Rows are points. Examples show where two turns around zero, p and q, send a point. Write where each new point lands after one turn and then the other. Backwards means that the second turn is done in reverse. Each puzzle has new turns, and all numbers are rounded.

Turn p:
[-2.6 11.1] -> [-8.1  8.0]
[2.6 8.2] -> [-2.2  8.3]
[-22.2   4.1] -> [-20.9  -8.4]
[  1.2 -31.0] -> [ 17.6 -25.5]
[21.0  7.6] -> [13.6 17.7]
Turn q:
[-4.2  2.1] -> [3.0 3.6]
[22.4  2.1] -> [ -3.3 -22.2]
[-17.6  24.6] -> [28.1 11.2]
[ -7.2 -24.9] -> [-22.4  13.0]
[ 6.5 -4.0] -> [-5.4 -5.3]
Where do these land?
q, then p backwards: [ 5.3 11.4] -> [  4.0 -11.9]
p, then q backwards: [-32.7  -5.5] -> [ 27.5 -18.6]
p, then q: [-8.5  6.4] -> [ 3.4 10.1]
p, then q backwards: [ 14.7 -11.9] -> [-2.4 18.8]
p, then q: [21.1 -0.4] -> [  6.3 -20.1]

Turn p:
[-3.9 21.0 -8.4 24.9] -> [  4.4 -13.0  25.7  17.3]
[ -1.4 -23.0   2.5  16.6] -> [-5.2 26.4  8.7  3.4]
[ -3.7   1.3  13.2 -24.1] -> [ -8.5  -8.7 -16.3 -18.8]
[14.2 12.2 -3.2 12.8] -> [-0.3 -7.4  3.1 21.4]
[ -5.2 -11.5  -4.2 -30.3] -> [  9.7   2.7 -21.3 -23.3]
Turn q:
[-17.5 -10.5  22.4 -19.9] -> [  2.2 -33.3 -11.6  -8.4]
[-29.1  -8.1   9.1 -19.9] -> [  5.2 -36.7   3.9  -0.8]
[17.3  1.0  0.2 13.4] -> [-6.4 19.8 -5.1 -4.6]
[-1.6 -0.8 -5.6 14.3] -> [-9.0  7.5 10.0 -1.3]
[16.4 23.0 -1.6 12.1] -> [-8.8 22.5 -8.9 16.9]
[ 14.7  -4.5 -24.5   0.0] -> [16.9 20.4 11.5 -1.7]
Where do these land?
q, then p backwards: [ -2.7  14.8 -18.6  -6.9] -> [  8.3   1.9 -15.3  17.8]
p, then q: [-7.3  4.0 17.4  9.1] -> [ -7.8 -19.8   1.1  -0.9]
q, then p: [ 6.2 -8.3 16.6 26.7] -> [  9.9 -14.6   6.4 -27.3]
q, then p: [ 12.2   6.5 -21.3 -20.1] -> [-5.7 -4.8 -7.9 30.5]
p, then q: [ -7.3  -1.7 -34.3 -22.4] -> [ 26.4  27.0 -16.3  -6.3]
p, then q: [ 2.3 -3.8 20.2  1.2] -> [ -3.3 -15.1  11.4   7.8]
p, then q: [ -3.4 -11.5  20.0  12.4] -> [-11.2 -18.3   2.0  15.2]
